Each point is reached from the start by the listed moves, each made once or not at all, plus a little noise. Is the number of moves made odd or even? Then give how often each move was made.
(in the rows, 128 means zero)

Moves:
(1): [178  88 127 204 122]
(2): [194 187 149 118 114]
Start: [ 89 153 161  79 132]
Points:
[140 117 160 153 126] -> odd (1, 0)

Moves:
(1): [158 123 116 138 146 128 121 120 148 125]
(2): [129 207 116 149 128 104 128 121 122 129]
(3): [140 134 161 100 158 122 104 127 113 135]
(4): [132 125 152 172 111 148 132 136 112 114]
(5): [119 141 106 148 185 143 135 125 109  95]
(6): [128 135  95 108 120 156 113 147 120 145]
(7): [166 148 126 118 136 132 179 157 112 107]
(8): [132 133 114 129 149 108 112 176 133 128]
Start: [111 122 122 130 137 126 129 104 115 100]
Points:
[127 209 134 150 141 145  93 124  70 112] -> even (0, 1, 1, 1, 0, 1, 0, 0)
[149 165  75 165 197 172 160 205  61  51] -> odd (0, 0, 0, 1, 1, 1, 1, 1)
[183 234 107 146 249 116 157 113  77  49] -> odd (1, 1, 1, 0, 1, 0, 1, 0)
[143 196  96 163 152 104 124  91 128  99] -> even (1, 1, 0, 0, 0, 0, 0, 0)

Moves:
(1): [144 129 143 125 148 136 121 142 143 153 115 137 130 135]
(2): [129 158 146 131 117 119 124 119 135 108 114 126 164 138]
(3): [120 138 143 107 128 134 127 150 134 129 125 133 116 111]
(4): [127 135 132 134 138 115 125 111 132 132 114 128 135 110]
(5): [131 129 123 107 143 118 126 120 118 135 162 114 139 132]
(6): [112 130 138 156 144 142 145 144 109 126 116 110 139 119]
(7): [119 136 124 130 126 117 139 136 148 130 133 121 123 137]
(8): [129 127 132 136 106 124 111 137 130 137 136 126 141 125]
(9): [137 143 129 156 145 146 125 113 149 119 151 143 114 115]
(10): [129 133 136 131 129 125 129 134 116 126 120 156 123 128]
(11): [133 145 141 126 111 132 129 117 115 136 134 129 132 122]
(12): [153 116 151 141 139 115 132 131 121 108 132 111 122 125]
Start: [132 117 149 140 113 123 150 124 125 132 126 121 109 146]
Points:
[157 138 221 199 165 139 140 157 146 140 119 112 111  90] -> odd (1, 0, 1, 1, 0, 1, 0, 1, 1, 0, 0, 1)
[156 135 173 115 130 126 143 119 118 171 153 116 126 152] -> odd (1, 0, 0, 0, 1, 0, 0, 0, 0, 0, 1, 0)
[162 185 249 192 157 137 155 127 139 118 103 113 138  96] -> even (1, 1, 1, 1, 0, 1, 0, 0, 1, 0, 1, 1)
